Each row is a point. A path goes straight from each point to the next, and from the last back to the first. The post is the endless flat space through its rows: a point in 2 columns, a line in 3, a plane in 4, and so on, so that a path can go around it. Count how often the path circles the post. Going back the other way cancels.
(in the rows, 100 means zero)

Post, 2 rows:
|  93 | 124 | 122 |
| 102 |  68 |  70 |
Path, 26 rows:
|  78 |  76 | 154 |
| 103 |  66 | 106 |
| 124 | 129 | 133 |
| 116 | 146 |  87 |
| 112 |  65 |   5 |
| 126 |  86 |  51 |
| 133 |  50 |  88 |
|  92 |  88 | 162 |
| 116 |  81 | 108 |
| 121 |  65 | 133 |
|  85 | 102 | 135 |
|  88 |  74 |  73 |
|  90 | 130 |  31 |
| 116 | 122 |  65 |
|  97 |  93 |  68 |
|  92 |  43 |  42 |
|  81 | 112 | 133 |
| 111 |  66 | 110 |
|  95 |  46 |  91 |
|  63 |  77 | 113 |
|  68 |  76 | 142 |
| 104 |  63 |  92 |
| 134 | 105 | 112 |
| 137 | 106 |  56 |
| 112 | 116 | 136 |
|  78 |  67 | 154 |
Times around: 0

Post (5 x 6):
|  61 | 109 |  60 | 113 |  60 | 110 |
|  72 | 157 |  92 |  79 |  38 | 151 |
|  81 | 131 |  62 | 109 | 135 |  61 |
| 130 |  90 | 101 |  85 | 132 | 120 |
|  94 |  45 | 185 |  65 |  92 | 123 |
Path:
|  92 |  99 |  69 | 106 | 102 | 164 |
|  82 |  18 |  44 |  70 |  91 | 124 |
| 138 | 142 |  97 |  64 |  64 |  95 |
| 116 |  73 |  87 | 109 |  63 | 123 |
| 120 | 120 | 117 |  69 |  81 | 101 |
| 125 |  33 |  88 | 137 |  93 | 108 |
| 125 |  97 | 117 |  91 | 104 | 159 |
|  44 |  87 | 130 |  47 |  86 | 167 |
|  15 |  43 |  94 |  96 |  54 | 106 |
| 146 | 102 |  46 |  55 | 163 |  57 |
|  87 | 114 |  78 | 128 |  46 |  93 |
|  95 |  85 | 195 |  87 |  33 | 194 |
Times around: 2

Post (10 x 11):
| 118 | 101 |  77 |  72 | 128 |  96 | 107 |  78 |  95 |  80 |  75 |
|  81 | 102 | 102 |  90 |  85 |  68 |  56 | 116 |  99 |  88 | 134 |
| 106 | 125 |  85 | 111 | 113 | 117 | 131 |  81 | 111 | 101 | 132 |
|  70 | 147 |  93 | 121 |  76 |  74 | 128 | 139 | 102 |  63 | 146 |
|  86 |  38 | 133 | 123 | 106 | 125 |  58 | 134 |  99 |  92 |  77 |
| 123 |  78 |  54 | 117 | 102 | 145 | 116 | 113 | 115 |  64 |  97 |
| 139 | 119 |  63 | 153 | 113 | 132 | 119 |  99 |  77 | 129 |  68 |
| 122 | 133 |  98 |  79 |  66 | 111 |  88 | 112 |  99 |  99 |  97 |
|  68 | 107 | 106 |  54 |  59 |  17 | 136 | 112 | 124 | 102 | 105 |
| 125 |  48 | 119 | 127 | 120 | 104 | 127 |  88 |  98 |  68 | 111 |
Path:
| 195 |  41 | 101 | 169 | 115 | 102 |  62 | 107 |  81 |  54 | 111 |
|  82 | 103 | 108 |  87 |  95 | 101 |  59 | 118 | 117 |  82 | 121 |
| 114 | 134 | 109 |  93 |  75 |  78 |  89 | 110 |  90 |  80 |  48 |
| 107 |  85 |  75 | 122 |  98 |  88 | 106 |  85 |  94 |  97 | 102 |
| 112 |  70 |  97 | 106 | 124 |  86 | 111 |  76 |  80 |  97 | 144 |
| 154 |  62 |  90 |  93 |  80 |  92 |  88 | 123 |  94 |  34 | 187 |
| 112 | 111 |  98 | 124 | 129 |  85 |  81 | 112 |  89 |  83 |  92 |
|  90 | 106 | 130 | 144 | 149 |  96 | 106 | 104 |  81 |  31 | 118 |
| 101 | 111 |  75 | 180 |  68 | 119 | 136 | 114 |  91 |  76 | 147 |
|  71 |  83 |  96 |  77 | 118 | 119 |  74 | 100 |  66 | 104 |  66 |
|  75 |  36 |  84 | 134 |  70 | 105 | 144 | 131 | 136 | 121 | 176 |
| 121 |  93 |  75 | 109 | 122 | 105 | 111 |  95 | 104 | 120 |  87 |
| 100 | 147 |  90 |  72 |  56 |  76 |  98 | 121 | 143 |  87 |  98 |
| 113 |  84 | 136 | 111 |  52 | 143 |  68 | 104 | 123 |  65 | 150 |
| 125 | 135 |  66 | 116 | 100 | 113 | 126 |  56 |  77 | 112 | 140 |
|  55 |  82 |  59 |  90 | 127 | 110 | 186 | 127 | 102 |  93 |  66 |
|  79 | 115 | 110 |  84 | 141 | 120 |  66 | 104 | 102 |  70 | 133 |
| 153 | 105 |  71 | 145 |  84 | 148 |  87 | 102 | 129 |  85 | 182 |
| 148 | 121 |  90 |  93 |  53 | 151 |  72 |  93 | 130 |  74 | 134 |
| 108 | 125 |  78 | 117 |  99 | 109 | 136 |  58 |  97 | 102 | 128 |
|  68 | 126 |  93 | 109 |  91 | 102 | 105 | 126 |  62 | 125 |  97 |
| 130 | 119 |  53 |  90 |  94 |  94 | 151 | 116 |  94 |  67 | 130 |
|  93 | 151 |  82 |  96 | 107 | 112 | 117 | 108 |  90 |  89 | 127 |
| 140 |  77 |  83 | 118 | 115 | 142 | 107 | 123 | 111 |  59 | 158 |
Times around: 4

Post (13 x 14):
| 112 | 132 |  89 | 104 |  97 | 112 | 115 |  97 |  88 | 120 |  85 | 126 | 105 | 125 |
| 105 |  89 | 114 | 102 |  85 | 114 |  58 |  91 | 110 | 142 |  67 |  73 | 105 | 126 |
|  62 | 121 |  70 | 143 | 126 |  77 |  95 | 111 | 124 |  92 | 101 | 119 |  94 |  93 |
|  93 | 127 | 108 |  79 |  81 |  57 |  75 |  93 | 162 | 152 |  59 |  85 | 119 |  96 |
|  68 | 102 |  85 | 116 |  99 |  84 | 122 | 110 |  78 | 127 |  84 | 131 |  99 |  72 |
|  76 | 112 | 102 | 114 | 103 |  98 | 114 |  86 |  76 | 104 |  86 |  77 |  83 |  75 |
|  52 | 126 | 127 | 130 |  79 | 156 | 139 |  84 |  87 | 136 | 116 | 107 | 117 | 102 |
| 142 | 137 |  82 | 108 |  82 |  26 |  59 | 138 |  96 |  80 | 132 | 110 | 119 | 142 |
|  93 |  87 | 114 | 118 |  87 | 101 | 132 |  98 |  98 |  98 |  61 |  80 | 127 |  87 |
|  69 |  76 | 124 | 107 | 123 | 122 |  91 | 114 |  87 |  80 | 128 | 123 |  89 |  85 |
|  70 |  94 |  83 | 102 |  81 |  98 |  91 | 119 |  69 |  48 | 118 | 108 |  97 | 114 |
|  47 | 106 |  80 | 117 | 138 |  72 | 114 |  96 |  91 | 125 | 107 | 138 |  86 | 103 |
|  69 |  97 | 123 | 147 |  96 | 137 |  88 |  71 |  90 | 101 | 134 | 141 | 111 | 122 |
Path, 25 rows:
|  51 |  91 | 143 | 120 | 115 | 124 |  75 |  93 | 168 | 140 | 126 | 113 | 117 |  74 |
| 110 | 102 |  95 | 114 | 106 |  65 |  56 |  91 | 122 | 105 |  95 | 123 | 128 | 103 |
| 130 | 156 |  66 |  98 | 100 | 109 |  48 | 113 |  75 |  63 |  75 |  93 |  60 | 118 |
|  64 |  88 | 116 | 144 |  50 |  75 | 108 | 103 |  97 | 121 | 104 | 133 | 117 | 124 |
|  69 | 129 |  99 | 195 | 124 |  80 | 121 |  73 | 141 | 131 | 108 |  95 | 113 |  96 |
|  61 | 126 |  54 |  99 | 108 | 122 | 130 |  98 | 100 | 144 | 101 | 126 | 122 | 123 |
|  44 | 131 |  94 | 120 | 137 |  50 | 118 | 124 |  97 | 149 | 107 |  79 | 105 |  96 |
|  78 | 117 | 156 |  81 | 137 | 167 |  81 |  42 |  96 |  64 |  98 |  70 |  46 | 125 |
| 157 | 100 | 108 |  88 |  97 | 129 |  83 | 106 |  95 | 102 |  69 | 117 |  59 | 146 |
|  71 | 141 | 124 |  65 |  60 |  78 | 118 |  82 |  90 | 125 | 115 |  82 |  97 | 111 |
|  54 |  99 | 111 | 169 |  89 | 141 | 128 |  91 | 128 | 120 | 108 | 105 |  92 | 105 |
|  60 | 112 |  48 | 154 | 111 | 130 |  38 |  92 | 117 |  52 | 121 |  84 |  85 | 136 |
|  22 | 100 | 109 |  67 |  88 |  93 | 116 | 114 | 170 | 110 |  72 | 136 | 165 |  61 |
|  71 | 128 |  58 | 151 | 132 | 121 |  73 | 104 | 124 |  57 |  91 |  99 |  89 | 149 |
| 155 |  62 | 120 |  91 |  89 |  66 |  11 | 119 | 137 |  98 |  67 |  75 |  79 | 111 |
|  87 |  79 |  78 | 133 | 132 | 122 | 119 | 110 | 103 |  77 |  98 | 123 |  94 |  76 |
|  72 | 142 |  75 |  81 | 125 |  89 |  89 | 104 | 134 |  94 | 103 |  68 | 100 | 107 |
| 123 | 115 |  71 | 152 | 119 |  66 |  58 | 109 |  66 | 123 |  86 | 146 |  81 |  91 |
|  56 | 108 |  94 | 145 |  53 |  78 |  62 |  87 |  74 | 107 |  87 |  98 |  89 | 146 |
|  76 | 114 | 142 |  60 |  51 |  44 |  89 | 109 | 168 | 161 |  99 | 126 | 139 | 125 |
|  69 |  74 | 104 |  83 |  99 | 139 | 180 | 101 |  69 | 124 | 114 | 153 | 105 |  84 |
| 118 |  85 | 149 | 100 | 121 | 115 |  60 |  58 |  89 |  89 | 130 | 104 | 101 | 116 |
|  92 | 118 |  57 | 128 |  78 |  59 |  77 | 111 |  70 | 107 |  62 | 129 | 138 | 128 |
|  73 | 117 | 105 | 156 | 126 |  71 | 122 | 105 | 117 | 146 |  87 | 142 | 110 |  95 |
|  81 | 121 |  96 | 115 | 135 |  67 |  90 |  82 | 106 | 108 | 121 | 114 |  68 | 103 |
Times around: 5

Post:
| 110 |  92 |  99 |  76 |  89 | 137 | 127 | 142 | 103 |  73 |  31 |  99 | 121 |  86 |  71 |  86 |  76 |  44 |
|  99 |  59 |  78 |  93 |  89 |  77 |  91 |  81 |  74 | 128 | 101 |  92 | 109 |  92 | 126 |  79 | 127 |  69 |
|  61 | 111 |  71 | 111 |  77 |  83 |  94 |  93 | 111 | 125 | 115 |  79 | 125 |  73 | 126 |  71 | 114 | 105 |
| 119 |  98 | 104 |  94 | 110 | 119 | 123 |  49 | 135 | 112 | 153 | 102 | 107 | 114 | 131 | 104 | 105 | 106 |
| 128 |  96 | 104 |  75 | 104 |  68 | 141 |  52 | 130 | 138 | 121 | 114 | 125 |  81 | 106 | 100 | 101 | 113 |
| 114 |  56 |  88 |  38 |  96 | 131 | 108 | 104 |  98 |  77 |  74 | 133 | 124 | 122 |  58 |  93 |  79 |  94 |
|  73 | 114 | 110 | 103 |  86 |  69 |  91 |  75 | 112 |  79 | 112 |  84 |  78 | 121 |  92 | 104 |  94 |  67 |
|  93 |  69 | 126 |  69 | 106 | 111 |  98 |  98 |  99 | 111 |  84 |  87 | 109 | 118 | 115 | 104 |  61 |  87 |
| 112 | 109 | 124 |  75 |  81 | 101 | 148 |  85 | 122 | 105 | 128 | 103 |  93 | 157 | 105 | 107 | 100 |  86 |
|  54 |  84 |  89 | 126 | 115 |  79 | 110 |  94 | 103 |  92 |  92 | 122 | 117 |  94 | 141 | 101 |  98 |  92 |
|  61 |  76 | 151 | 109 | 107 |  95 | 104 | 101 |  92 |  67 |  95 | 109 |  83 |  91 | 115 |  82 |  98 |  94 |
| 121 |  83 | 104 | 127 |  77 |  96 |  91 | 111 |  66 |  81 |  60 | 118 | 109 | 106 |  85 |  82 |  89 | 119 |
|  64 |  83 | 105 | 123 | 143 | 102 |  89 | 133 |  89 | 124 |  96 |  96 |  73 | 106 | 131 |  87 |  93 | 103 |
| 122 |  91 |  81 |  80 | 100 | 115 | 115 |  98 |  82 |  88 |  81 |  42 | 128 | 114 |  77 |  94 | 133 | 115 |
|  93 | 123 |  90 |  82 |  93 |  96 | 126 |  50 |  94 | 114 |  95 |  88 | 113 |  81 | 128 |  71 | 115 | 101 |
| 105 | 108 | 140 | 119 | 121 |  86 | 115 |  99 |  60 |  65 | 118 | 136 | 125 | 124 |  83 |  97 |  87 |  88 |
|  49 | 104 | 125 | 132 |  83 |  92 | 110 | 109 |  56 | 150 |  79 |  83 |  93 |  84 |  96 | 138 | 119 |  71 |
Path (25 x 18):
| 129 |  75 | 110 |  87 | 150 | 118 |  91 | 143 |  86 | 116 |  52 |  83 |  79 | 125 | 118 | 102 | 108 | 125 |
|  73 |  74 |  48 | 116 | 190 |  56 | 104 | 134 |  25 | 129 |  93 |  59 | 126 | 114 | 146 | 140 | 148 |  71 |
|  75 | 111 | 124 | 116 | 116 |  67 |  92 | 130 |  88 |  96 | 115 | 116 |  75 | 132 | 112 | 120 |  68 |  57 |
| 106 | 128 |  97 | 135 |  98 |  82 | 142 | 104 | 127 | 123 | 113 | 117 | 114 | 121 | 136 | 103 | 119 |  79 |
| 121 |  36 | 158 |  62 | 110 | 124 | 125 |  51 |  55 | 133 |  97 |  76 | 112 | 111 | 142 | 109 | 149 |  80 |
| 100 |  92 |  97 |  72 | 140 | 136 | 118 |  68 | 105 | 129 | 165 |  76 | 136 | 102 | 134 | 145 | 128 | 125 |
| 107 |  47 |  93 |  86 | 136 |  97 | 153 |  82 |  91 |  53 |  89 |  84 |  79 | 124 | 145 |  71 | 119 | 102 |
| 110 |  80 |  81 | 107 |  74 |  99 | 133 |  81 | 104 |  82 | 108 | 142 | 110 | 135 |  82 |  65 |  87 |  82 |
|  21 |  78 | 119 | 150 |  53 |  95 |  69 | 115 | 140 |  87 |  49 | 107 | 123 |  45 | 110 |  58 |  93 | 166 |
| 125 |  82 | 133 |  67 |  85 |  65 |  95 |  84 | 114 |  49 |  79 | 119 |  95 | 124 | 144 |  71 |  85 | 104 |
|  83 | 108 |  59 |  68 | 123 |  44 |  98 | 128 |  84 | 125 | 119 | 116 |  75 | 130 | 116 |  99 |  90 |  54 |
|  14 |  60 | 119 |  68 |  99 |  94 | 122 |  90 |  91 | 130 |  87 | 146 |  95 |  94 | 126 | 100 |  81 | 104 |
|  45 | 111 | 142 | 128 |  89 |  77 |  90 |  76 |  71 | 112 |  65 |  84 |  86 |  45 | 129 |  60 |  99 |  59 |
|  77 | 115 | 111 | 111 | 104 |  88 |  73 |  83 | 120 |  88 |  13 | 129 | 101 |   5 | 137 |  44 |  84 | 121 |
|  91 |  79 | 110 |  32 | 128 | 117 | 150 |  76 |  76 | 127 | 132 |  90 | 115 | 142 | 112 | 131 | 131 |  88 |
|  65 | 113 |  93 |  83 |  68 |  92 | 151 |  42 | 107 |  99 |  72 | 134 | 115 |  75 | 152 |  83 |  90 | 105 |
|  58 | 146 |  72 | 107 |  84 |  69 | 151 |  63 | 117 | 120 | 134 | 127 | 128 |  99 |  51 | 130 | 129 |  67 |
|  67 |  81 | 132 |  83 |  94 | 118 | 105 |  78 | 143 |  36 | 112 | 174 |  97 | 149 |  89 |  88 |  52 | 113 |
| 102 |  88 |  66 | 114 |  52 |  63 |  84 |  96 | 101 | 123 |  57 |  99 | 151 | 100 | 108 | 128 |  80 |  86 |
|  67 |  89 | 103 | 125 |  89 | 119 |  81 | 100 |  79 |  80 |  89 | 124 |  75 | 103 | 101 |  99 |  89 | 130 |
|  38 | 143 | 146 |  30 |  47 |  50 | 120 |  55 |  50 |  84 | 107 | 129 | 124 | 120 | 114 | 111 |  60 |  64 |
|  54 |  86 | 154 |  52 |  76 |  90 |  67 |  93 |  63 | 107 |  88 |  91 |  87 |  76 | 162 |  54 |  92 |  82 |
|  74 | 117 | 140 |  94 |  77 |  63 | 119 | 118 |  81 |  87 | 107 | 147 |  61 | 125 |  67 |  77 |  58 | 137 |
|  69 |  69 | 148 |  76 |  92 |  93 | 114 | 113 | 103 | 119 |  70 |  80 | 126 |  50 |  74 |  64 |  50 |  98 |
|  83 |  48 | 150 |  88 | 138 | 160 |  59 | 115 | 115 | 104 |  90 |  59 | 101 | 132 | 125 |  81 |  62 |  95 |
Times around: 4
